Every row gives one point. Before rounding, the points of a table are all equally far from one centre. They may lie mostly on one side of it. Write the centre, to within rounding.

Points (10 x 3):
[[-38 -42 -46]
 [-30  -1 -13]
 [ 11 -23  27]
 [-48 -36 -36]
 [ 12 -15 -36]
 [-47 -31  20]
 [ 10 -44 -48]
 [ -1 -54  36]
 [-58 -37 -12]
 [ 16 -79  -5]]
Centre: [-12 -43  -8]

Points (12 x 6):
[[ 24  32   4  30 -25 -63]
 [  8 -69 -31   3 -45 -32]
 [ 34  37  -9  -5 -60 -21]
 [  1   0 -84 -10 -17 -47]
 [ 40  27 -67 -33   1 -37]
 [-26 -23  -5  -9 -26 -23]
 [  8 -33 -79 -19  20 -21]
 [ 11 -46  -7  47 -42  21]
 [  5 -47 -40  32 -60  12]
 [ 17  15 -29  43 -75 -17]
 [ 10  16 -29 -38 -27 -47]
 [-12 -64 -34  32 -25 -34]]
Centre: [ 36 -11 -33  18 -11 -17]

Points (17 x 11):
[[  1  10  13 -21   6 -54 -11 -47   2 -46  -3]
 [-34  12  28 -65  57 -12   6 -44 -38  -4  -8]
 [-35  18  71 -46  36  -9  83  10  36 -24 -27]
 [-40 -22  12 -41  42 -46 102   4  -8 -25  11]
 [-28  59  37   3  46  16  33 -23 -38 -25  16]
 [-56  53  40 -47  -8   0  41  -7 -59 -14   6]
 [ 11  16  19 -19  38  25  31   1   0  -3  34]
 [ 22  14   0 -11  11 -15  13 -24 -31  40 -17]
 [-41  42  36  14  -7 -25  28 -37 -52 -19  24]
 [-58  38  13   0  30  26  70 -42 -65 -14 -28]
 [  4  76  42 -43  49  -5  63 -22 -20 -31 -21]
 [-33 -24  46 -19 -10 -28  99 -61 -22   8   9]
 [ -3  66   4   9  -5  12  51 -47  -1  20  10]
 [-33  23  40 -23  39  31  69 -50 -65   1 -18]
 [-39  75  40 -56  20  13  65   0 -36  -8 -21]
 [-90  35   7  -4   3 -24  33  -2  31  17 -18]
 [-19  42  20 -52  13 -11  -7 -35  14  29 -38]]
Centre: [-27  14  15 -22  10 -14  53 -25  -5 -17 -22]

Points (19 x 14):
[[ 39 -28  22 -31 -21  48 -20 -10 -22 -19 -32 -77  -3  38]
 [-38 -73  13 -18 -33  57  -1  -9 -45 -45 -56 -37   0  11]
 [ 11  14  55 -18 -17  55   2   0  -6 -31 -68  -3 -10  78]
 [-53  40  17   5   6 -10 -22 -59 -65 -11 -58 -36  -8  37]
 [-65 -32  27 -14 -33  71 -25  -8  10 -24 -56  -7   8  21]
 [ 27  36  10  29   4   9   9 -26 -54 -27  14 -63 -27  25]
 [ 10  13  52   0  10  45 -54  -1 -10 -43 -68 -57  -7  38]
 [ 24  43  14 -39   4  51   7  20 -37 -15 -30 -58 -22   6]
 [ -7  44   0  -7  31  36 -30  15  19 -54 -35 -51   9  52]
 [-20   1 -16 -35 -12  70 -16  30 -53 -32  17 -46  47  20]
 [-43  -4  17 -22  -3  68  30  12 -80 -47  30 -25   4  14]
 [-28 -32  36  25  12  57 -31  10 -55 -25 -86 -30   8 -13]
 [-48  -9  32  10   3  81 -42  -1  23 -11  -5 -30 -44  30]
 [ 38   4 -20  -9  24  73   3  29 -37  -9 -52 -55 -20  45]
 [-61  -3  35  18 -17 -23 -40  11 -38 -14 -36 -45  -5 -26]
 [-39  43  54 -23  38  36   0 -10 -34 -33 -39 -30 -47   3]
 [-36  -2  34  -8  31  44  20 -21 -19 -40 -48 -88 -30  51]
 [ 21  22 -17  -9   4  29   6  53 -38 -48 -14 -40  20  88]
 [  6 -41  26  26 -17  35 -40 -37 -22  -3 -47 -82  -3  33]]
Centre: [-25  -7   9   4   2  25 -12   6 -39 -14 -22 -20  -6  40]

Points (25 x 20):
[[ 73   2  26 -26 -13  24 -12 -29   1 -16  20  64  24 -39  60 -33  43 -64
  -33  -2]
 [ 68  59 -12  14 -18  58   3 -36  32  24  -4  51  13 -46   9 -13   6 -14
  -55  34]
 [ 36  37  24  27  -6   3  42 -45  25  38 -17  12  32 -30  37 -64  31 -87
  -39  39]
 [ 51  21  21  23  -6  65   9 -25  37  10   7  76  24   3  20 -66  20 -17
  -29 -11]
 [ 29  34  40  -4 -11  13  49 -45  12  48  -8  27  38  -8  49  25  36 -49
    5  44]
 [ 23 -10  27  -3 -44  56 -23 -12  26  26   8  -3  44 -57  46  12  39 -61
  -50  49]
 [ 71  53  48 -20 -26  55 -23 -22  -2  23  24  27   1 -41  22 -27  27 -26
  -42  41]
 [ 32 -25  28   1 -39  14  -2 -45  34   7  -6   0  30 -42  54 -14  60 -87
  -63  -1]
 [ 28  27  -3 -13  33  51 -38 -29   1  -1  22  28  25 -43  -2  -9 -16 -35
  -28  -4]
 [ 39  44  24   9  -6   6 -39  -9  84  -4  -2   6   7 -31  51 -12  25 -50
  -22  31]
 [ 61   8  34  19   3  81   6  10  28  29 -21  36  25 -11  49 -21  72 -23
  -51  -3]
 [ 83  -9  30 -23 -19  69 -29 -34  28  17   6  -3  15 -35  57 -10  41 -35
  -25   3]
 [ 93   3  18 -33 -31  29 -15  -6  -6   7  27  10  34  -7  19 -45  34 -51
  -70  21]
 [ 80 -12  49  -1 -18  22 -35  15  18  29  13  24  42 -25  28 -31  33 -78
  -58  -1]
 [ 29  20 -11   7  36  33   9 -14  11  27   4  37   3 -52  71 -39  61 -42
    2 -29]
 [ 86 -10  40 -11  11  60  16 -21  38  24 -30  41  48 -39  26  -9  23 -13
  -21  33]
 [ 49   9  50 -26  -5  83 -11 -19  40  36   4   6  42 -25  43 -12  32 -47
  -52   3]
 [ 78  42  32 -15  -5  41  13 -22  22  21  -1  35  22 -75  14  -6  41 -61
  -55  11]
 [ 85 -22   8 -13  -3  24 -16 -33   6  -2  14  26  61 -14  28 -25   6 -81
  -20  10]
 [ 83  23  26 -29 -20   3   8 -29   4   1   6 -17  13 -43  47 -50  10 -76
  -48  23]
 [ 64  -5   3  -4 -20  66  37  17  55  21  16  51  24 -59  38 -32  22 -41
  -35  28]
 [ 44  25  -4 -10 -33  34  13  -3  69  17 -14  37  36 -43  35 -31 -31  -9
   -5 -20]
 [ 95   4  12 -31 -18  37  29  -4   7   4 -24  24  29 -63  34 -35  64 -29
  -32  23]
 [ 48  52 -17 -10 -19  43  11  -7  12  -4 -18  44  63   8  24   3  37 -70
  -40   9]
 [ 93  22  37   7  -9  25  -8 -11  60  16  -8  21  45 -22  23   5  34 -73
  -44  14]]
Centre: [ 30   4   9   6 -14  12   5 -10  11  22  -4  19  15 -20  28 -20  23 -27
 -29  13]

Points (31 x 24):
[[ -17  -51   16  -65   61   12   46  -45  -34   11   45  -23   76  -36
   -13   16  -29    2   17   29  -27   14  -27   13]
 [ -32    2   -5  -27   65  -16   37   16  -12  -21   24   -1   68  -23
   -52  -22   14    4   11   28  -64   45  -25   52]
 [ -28    9   -3  -47   74    3  -32  -40   30  -13   89    4   48   -9
     9   -1  -16   18  -26    0 -100  -55  -28   26]
 [  35  -49   28  -48   18   -9    2   11    5   27   30  -64   40   -2
   -16    1  -41   11   25  -72  -55   19  -18   43]
 [ -23  -16   50  -42   47    3   -1   11  -19   34  -41  -71   30  -39
   -24  -34   -3    2  -12  -42  -74  -19  -17   -4]
 [  -9  -32  -14 -104   22   42    1  -40    8   -8   14  -19   43   -3
    -5   26  -20  -25   25    5  -90   40    3   59]
 [  28    3  -31  -91   26  -33   32    1  -23   23   51  -44   28  -11
     7   23  -45    8   -6  -12  -48  -12   -9   22]
 [ -51  -32  -30  -36   63   40   -4    2  -14   41    8    9   14  -35
   -18  -12  -37   -1  -29   18  -27   44    4    2]
 [ -21   12   12  -68   15  -22   10    6   17  -41   47  -54   69  -22
    -4  -25  -61    1  -57  -47  -79  -31  -20   18]
 [   7   24    5  -52   58   37   -8  -17  -30   10  -10  -22   29   23
    19  -40  -20   -3  -12    0  -14   47  -49   -4]
 [   3   16   27  -34   76   29   41    8    2   -4   11    4   57    0
    -2   18  -13   18    4   11  -51   42  -47   44]
 [ -12  -18   13  -43   42    7   61   -3   22    6   34  -64   65   24
   -13  -45   28   11   11  -40  -60   -6   -4   43]
 [  -1  -28   11  -44   77   25   54  -15   -1  -14  -25  -23   36   21
    43   23    9   29  -38  -24  -75    5  -76   28]
 [ -36  -21    8  -37   45   -7  -22  -27  -58  -14   51  -65   30  -18
    17   -4  -15    7    5  -63  -73   27   -2   -4]
 [  -3  -79   21  -74  -14   46   27  -38   26   17   25  -20  -16   -3
    22    2  -61    7    2   18  -68   45  -76   27]
 [ -19  -29  -29  -30   42   -9   23  -20   13   42  -23  -40   76   42
   -33  -10  -39  -27  -15   -1  -48   11   16   24]
 [ -13  -44    0  -85   58  -18   53   -2  -16  -10   -7  -23   25  -34
   -31   -7   18  -31   27    1  -82  -29  -49   32]
 [   0   11  -49  -84   49  -20  -16   16    3  -43   42  -42    3  -15
   -27   68   11   54  -18  -23  -54  -31  -30    4]
 [ -35   -8  -15  -15   69    5   -7  -10  -15   31    4  -53   66  -19
    44  -18   -3    4   -9  -14  -94    3  -18   53]
 [ -37  -63    5  -94   54   28   23  -52   28   17   11   -3   19   12
    25   41  -21   -1   22   -6  -74    8   -7   13]
 [ -29   -5   -8  -28   43   36   50  -22  -28   14   21  -18   44  -19
   -33    9    3   19   40  -20  -19  -55   -4    5]
 [ -12  -19   11  -66   62    7   49  -38   21   17   11  -48   56    7
    -9  -40  -22   11    3    7  -54   -7   27   36]
 [ -43  -15   19  -67   54   12  -40    8  -43   14   31  -18   23    8
     7  -24  -48   48   -2   20  -79   63  -62    3]
 [  24  -41   14  -74   35   58   54   -2  -33   14   32  -70   21   -6
    -4   -7   22  -23  -10  -13  -52  -11  -10   36]
 [  -6    8   -1  -66   44   42   -1  -67  -57  -26   51  -19   26   20
    21   10   28   20   -5  -37  -63   45  -35   17]
 [ -14  -14  -50  -81   55   24   25  -33  -31    0    2  -23   68    1
    28    1   37   22   32    3  -71   29  -31   -6]
 [ -22  -16   -4    3   24  -28   20  -32  -15   36   63  -59   28  -34
   -52  -39   61    1   -3  -25  -53  -11  -62   44]
 [  -8  -15  -38  -52   71  -30  -12    8    1  -57   59   -3   51  -13
   -39   12    6  -19  -26  -12  -90  -34    8   57]
 [  -2  -16   37  -64   78   25   45  -23  -16  -12  -13  -36   54  -26
    12   20  -23   20  -35  -36  -64    0  -43   16]
 [  15  -26  -12  -30   42   26   19   -6   -7   27    8    1   94  -10
   -18   51  -11  -18   40  -30  -47    4  -37   26]
 [ -39  -47   19  -53   15   34   -5  -26   -3   10   46  -54   32  -11
    21  -46   32   17   60  -64  -55    5   -5    8]]
Centre: [ -9 -49  10 -32 -25  -5 -24 -10   1 -17  14  -6  34   4  -8   0  20  27
 -33  17 -50 -11 -29   9]

Points (31 x 24):
[[ -37  -69    0  -50   33    1  -39   13   39    2  -53   27   20    4
   -63  -24  -36   17   25  -45  -16  -13  -36  -45]
 [ -54  -53  -15   -1   -1    0  -38   29   31    2  -17   36   -1  -43
   -69  -35  -18    4   24  -77  -22   21   -2  -49]
 [ -44  -71  -10  -29   -9   27  -24   14   61   -9    0   20    7  -36
   -42  -24   -7    7   11  -94  -24   23  -25  -16]
 [ -52  -44    0   28  -11   20  -25   10   30  -14  -31   22    0  -14
   -46  -26   -8   53   30  -49  -27   -3  -64  -58]
 [ -22  -55   20  -10   28   -2   -5  -24   44   -2   -9   63   15   -9
   -18  -58  -69  -42  -20  -97   36    3  -34  -21]
 [ -67  -74   -8   -5    1   -8  -16   13    0  -16   -4   51   12  -36
   -42    8  -30    7  -36  -97  -11   15  -38  -14]
 [ -72  -80   -8  -24    7  -18  -29  -13   20   -3  -21   30    4   33
    -4  -50  -32    8   26  -79    4   26  -40  -30]
 [ -51  -85  -29  -26   13  -10  -10   -9   59  -34   -1    5   31    5
   -57  -21  -33  -15  -31  -35  -30   20  -47  -44]
 [ -80  -47   -6    3   18  -20  -13   -7   40  -42  -13   28   36   13
   -27  -27  -42  -11   28  -44   10   40  -68  -10]
 [ -54  -85   -1  -32  -23    3  -16   45   38  -47  -30   43   17   -4
    -5   17  -24   34   -3  -80  -16    4  -16  -29]
 [ -41  -88  -11  -28   10   -6   14   -6   47  -27   12   15    4   10
   -46    5  -57  -16  -36  -84   10    7  -35  -31]
 [  -9  -93  -29   -9   10   -2  -35  -28   51  -27  -21   41   11   15
   -16  -18  -40   14   15  -88   11  -22  -18  -25]
 [ -46 -115    3  -16    8    7  -42   42   35  -44  -15   48    4    0
   -36  -12  -18  -20  -29  -82    7    9  -37  -38]
 [ -79  -64  -15  -23    5  -20  -63   -7   37   30   10   27   45   19
   -25  -27   -5  -47   21  -64   40    7  -12   -9]
 [ -28 -100  -20   -5   27    0  -21   11    8   26   -6   56   17   10
   -14  -26  -15   16   42  -85    5    3  -36    9]
 [ -61  -55  -17   -6   12   -8   -6   -2   40  -31   -6   33   -6   -2
   -34   -5  -17   47  -25  -96   27    4  -16  -25]
 [ -30  -90   -3  -53   26  -11    4   29   31   -2   16   27   -9   -9
   -41  -34  -47  -27   17  -86  -25   -5  -40   -6]
 [ -38  -62   -6  -20   17    7  -35   -6   46  -58  -11   37   18  -43
   -24  -24  -22    8  -34  -78  -11   21  -37  -48]
 [ -35  -35    5  -29    5   30  -21   12   47   -2    3   31   41    2
   -43  -41  -30  -46    1 -104   17   16  -21   -5]
 [ -87  -86  -38  -21    3   14   13  -15   55  -23   30   37  -15  -17
    -9  -13  -23  -21  -30  -17   34  -29  -64  -42]
 [ -64  -64  -20    4   17   18    1  -16   38  -37   -8   28    0  -26
    -6   -8  -20  -24    8  -41   40    5  -90  -39]
 [ -17  -66    8  -17   12  -24  -50   19    0  -13    2   41   25    5
   -51   -5  -48   12   49  -63  -39   27  -33  -29]
 [ -44  -66  -19  -37   14   17  -19  -27   35  -19   -1    1    9   -8
   -52   11   -4   -7  -35  -74  -42   12  -20  -46]
 [ -39  -60  -22  -27   32   24    3   37   17  -22    5   50    1   -1
   -35  -20  -52   22    5  -88   -4  -13  -23  -29]
 [ -37  -42  -32  -12  -12  -21   -8   24   43    1  -29   66   12  -33
   -43  -27  -24  -15    3  -87   34    0   -3  -36]
 [ -70  -86   -3    4   12  -32  -26   41   25   -5  -24   40  -35  -39
   -32  -17  -59   24  -10  -69   17   13  -45  -24]
 [ -51  -64  -34  -32   41   19   -2   -3   69   -4   28   43    6   -1
   -45  -10  -17   -7   -3  -68   -4   30  -16  -21]
 [ -74  -72  -21   16   -4    2  -28    4   69  -31  -26    0   22   12
   -43  -46   -4   14    1  -43  -32   27  -53  -23]
 [  -6  -82    0    2   12   33   29    7   74  -48  -19   40    4   13
   -58  -33  -36  -12  -21  -62  -36   -7  -32  -44]
 [ -53  -88  -20  -29   19  -11  -10   28   19  -15    9   10    3   25
   -62  -27  -60    8   11  -41   21    4  -66  -12]
 [ -49  -51  -19  -24   27  -38    3   31    2    7  -10   50    2   -2
   -26    1   -8  -10  -30  -74  -19   12  -25  -74]]
Centre: [-26 -51  46  11  -7   1 -15   5  21   2   2  29  -8  -2  -3 -20 -15 -15
 -17  12  -3 -16   6   0]

Points (27 x 24):
[[-22 -34  48 -86 -11 -10   4   1 -22  34  34  29 -22  21  -5  36  13  13
  -24 -54  15 -49 -69   2]
 [-40  -9  92  12  24   6   9  20 -24  19   4  19  55  16   3   0  -1 -16
  -32 -41  22 -56 -24  27]
 [ -6   4  56 -53  13 -17  -9  10 -23  41  38  68 -13  -2  21  -6  19 -31
  -32 -51 -23 -28 -26  43]
 [ -2 -24  45   2  52  -3 -11  11  -6  55  79  17  -1  -4   1  26  64 -39
  -57 -45  35 -87 -34  39]
 [-61 -37  63 -29  -3  10  28  21  23  50  48  23 -22  32  -3  13  16 -23
  -55 -26  21 -32 -36  62]
 [-44  -7  52 -21  -3 -19 -20  -1 -39  60  42   5  -7  53  10   2  48 -14
  -37 -67  61 -38 -36  23]
 [-63 -14  51 -32  -6 -24  14  -5 -16 -12  51   9 -15  -1  18  -5  25 -13
  -38 -44  23 -11  38   3]
 [-10 -68  33 -42  36 -41  27  35 -10  36  68  -6 -13  27   3  40  16  -9
  -34 -48  -4 -52   0  26]
 [-20 -53  36 -19  19  -7  32  -4   9   5  33  38   8  61  -4  29  28  -4
  -69 -50  22 -54 -43  49]
 [-16 -17  56 -24 -14  -6  25  10  -8  41  62  -1   9  30   3   6  15 -16
  -62 -68 -16 -65 -50  30]
 [-40 -53  47 -41 -35 -13  23  30  25  61  23   6   3  25  21  22  41  10
  -48 -71  -3 -66 -33  21]
 [-27 -12  30 -39  -7  16  47  36 -27  18  50  26  14  31  -8   0   8  13
  -59 -20  38 -91 -70  40]
 [-30 -38  26  -9  11 -44  17  44  -4  35  27  29  16  15  22  22  44  32
  -63 -86  34 -15 -46  17]
 [-72 -22  46 -41  -1 -10  46 -13 -22  32  54  16 -17  20  -5  15  28 -28
  -44 -62  15 -64  -9  24]
 [-46 -35  83 -42   6  -3  18   2 -15  13  15   3  14  36  18  48  45 -22
  -73 -40  28 -58 -36  31]
 [-56 -52  50 -35  -7   0  28  21  -1  39  75   0  17  25   5  11  35 -34
  -46 -46   1 -52  -1   3]
 [-36  -9   8 -32  11  -6  11   6  15  22  49 -17 -42   2 -20  32  36  27
  -33 -87  14 -61 -75  19]
 [-27  -9  60 -21  22 -25  32  25 -23  47  29  57   3  55  52  28  31  -6
  -25 -47 -18 -61   1   7]
 [-53 -14  34 -26  27 -16  11  25 -15   4  48  39  -3  62  -8   1  24 -16
  -81 -28   0 -65 -19  42]
 [-31 -25  29 -46   4  13  18  33  -5  23  65 -18  14  59 -24  39  41  -7
  -65 -45  30 -23 -11  35]
 [-40 -43  57 -35  -4   9   7  -1 -22  36  51  43 -16  -2   4  20  27  24
  -68 -74  32 -74 -48  48]
 [ 23 -30  73 -51  13  -2  -7  42   0  25  38 -18 -17  35  -3  46  34  44
  -58 -20  -5 -45 -35  14]
 [-25 -35  15 -41  15 -35   9  -4 -33   8  73  57 -13  -1   8  10  36 -12
  -26 -73  20 -75 -39  30]
 [-62   4  43 -15 -11  -5  31  48 -21  30  29  44 -15  25  -1  -6  -2 -56
  -17 -41   8 -49 -33  37]
 [-13 -15  60 -35 -10   2  25  30 -38  52  20  24 -20  46   8  19  21 -14
  -79 -52  -3 -81 -29  44]
 [-14 -35  45 -43   1 -25  23  16  -6  26  49  50  32  24  19  18  31  33
  -34 -39  61 -87 -60  16]
 [-68 -15  64 -23  36 -16 -19  -1 -47  14   8  40   0  43  -5  20  63 -12
  -54 -22  23 -66 -20  -7]]
Centre: [-18 -12   3  -8   9   9  -7  13 -10  33  16  10  -6  -4  21  28  23   6
 -29  -9  21 -49 -15  16]
